Rows are points. The points of each table are mixes of a few directions, plus a little noise. How many directions does each table use, and how many do they share? Where both have some left over, give the other angles between the two spaces (their principal angles), to ten degrees, smallest first.

First:
[[ 2.7  1.2 -2.0]
 [ 4.2  0.8 -3.5]
 [-2.1 -0.6  1.6]
 [-4.1 -4.3  1.5]
 [ 1.1 -2.6 -2.4]
 [-4.2  0.7  4.1]
 [ 2.3  5.0  0.5]]
Second:
[[-2.4 -1.5 -2.7]
 [-1.0  1.3 -1.8]
 [ 4.7  1.1  6.5]
 [ 1.7  0.7  2.2]
 [-2.5 -4.7 -2.1]
 [-0.7  3.3 -2.0]]
Directions: first 2, second 2, shared 1; angles 80

First (8 x 6):
[[ 3.9  2.0 -2.0 -0.3 -0.5 -2.1]
 [-0.3  0.3 -2.2 -1.2 -4.5  2.8]
 [-1.4  1.2  5.3  1.8  1.2 -2.3]
 [ 1.6  0.2 -1.7 -0.7  1.0 -0.6]
 [-6.1 -0.3  5.2 -1.8  3.7  0.7]
 [ 0.7 -0.5 -2.6 -0.5 -2.4  1.7]
 [-3.5 -4.3  4.8  5.6  2.7  0.0]
 [ 5.2  1.5 -6.7 -2.8 -1.3 -0.3]]
Second:
[[ 0.3  0.7 -0.3 -0.3 -1.7  0.3]
 [ 0.3  0.8 -0.3 -0.3 -1.8  0.4]
 [-1.5 -3.6  1.4  1.4  8.2 -1.6]
 [-1.7 -4.1  1.6  1.6  9.5 -1.9]
 [ 1.6  3.8 -1.4 -1.5 -8.6  1.7]
 [ 0.7  1.7 -0.7 -0.7 -3.9  0.8]
 [ 0.3  0.7 -0.3 -0.3 -1.6  0.3]]
Directions: first 4, second 1, shared 1

First, 10 rows:
[[ -1.5  -0.3  -0.1   0.4   1.9  -1.0   0.0   0.4   1.0]
 [ -5.3  -1.2  -0.6   1.2   6.7  -3.8   0.4   1.3   3.3]
 [ -6.1  -1.4  -0.7   1.3   7.4  -4.1   0.3   1.4   3.7]
 [  1.6   0.3   0.1  -0.3  -1.9   1.1  -0.2  -0.3  -0.9]
 [ -0.9  -0.3  -0.2   0.3   1.0  -0.7   0.1   0.3   0.5]
 [  2.5   0.5   0.2  -0.5  -2.8   1.6   0.0  -0.5  -1.3]
 [ -3.4  -0.8  -0.4   0.7   4.0  -2.3   0.2   0.9   2.0]
 [ -1.4  -0.4  -0.1   0.4   1.6  -1.0   0.2   0.4   0.9]
 [  9.4   2.2   1.0  -2.1 -11.4   6.4  -0.6  -2.3  -5.6]
 [  5.3   1.3   0.6  -1.3  -6.6   3.8  -0.4  -1.3  -3.1]]
Second:
[[-3.6 -1.8 -3.1 -1.6  3.6  3.2  6.6 -1.9 -0.5]
 [ 3.1  3.1  2.6  3.0  0.4 -2.0 -4.1 -4.5  1.8]
 [ 2.0  0.7  3.3  1.1 -3.3 -2.6 -2.1 -2.4  1.7]
 [-3.8  5.1 -1.5 -4.8 -3.4  2.7 -0.3  1.2 -0.5]
 [ 2.1 -2.8  0.1 -0.6 -3.1  0.8  0.6  2.6 -2.2]
 [ 0.5 -2.5  1.7  0.0 -2.4 -1.2  1.6 -0.5  0.7]
 [ 0.1  2.4 -2.5  2.8  7.4  1.1 -2.1 -1.0  0.0]
 [-2.5  1.4  2.2  1.3  1.7 -3.6 -1.2 -2.9  3.9]
 [ 0.1 -3.2 -2.1  2.5  5.7 -1.7 -2.4  6.3 -1.2]
 [ 1.9 -2.8 -0.9 -3.4 -6.3  3.8  3.5  3.0 -4.0]]
Directions: first 1, second 5, shared 1
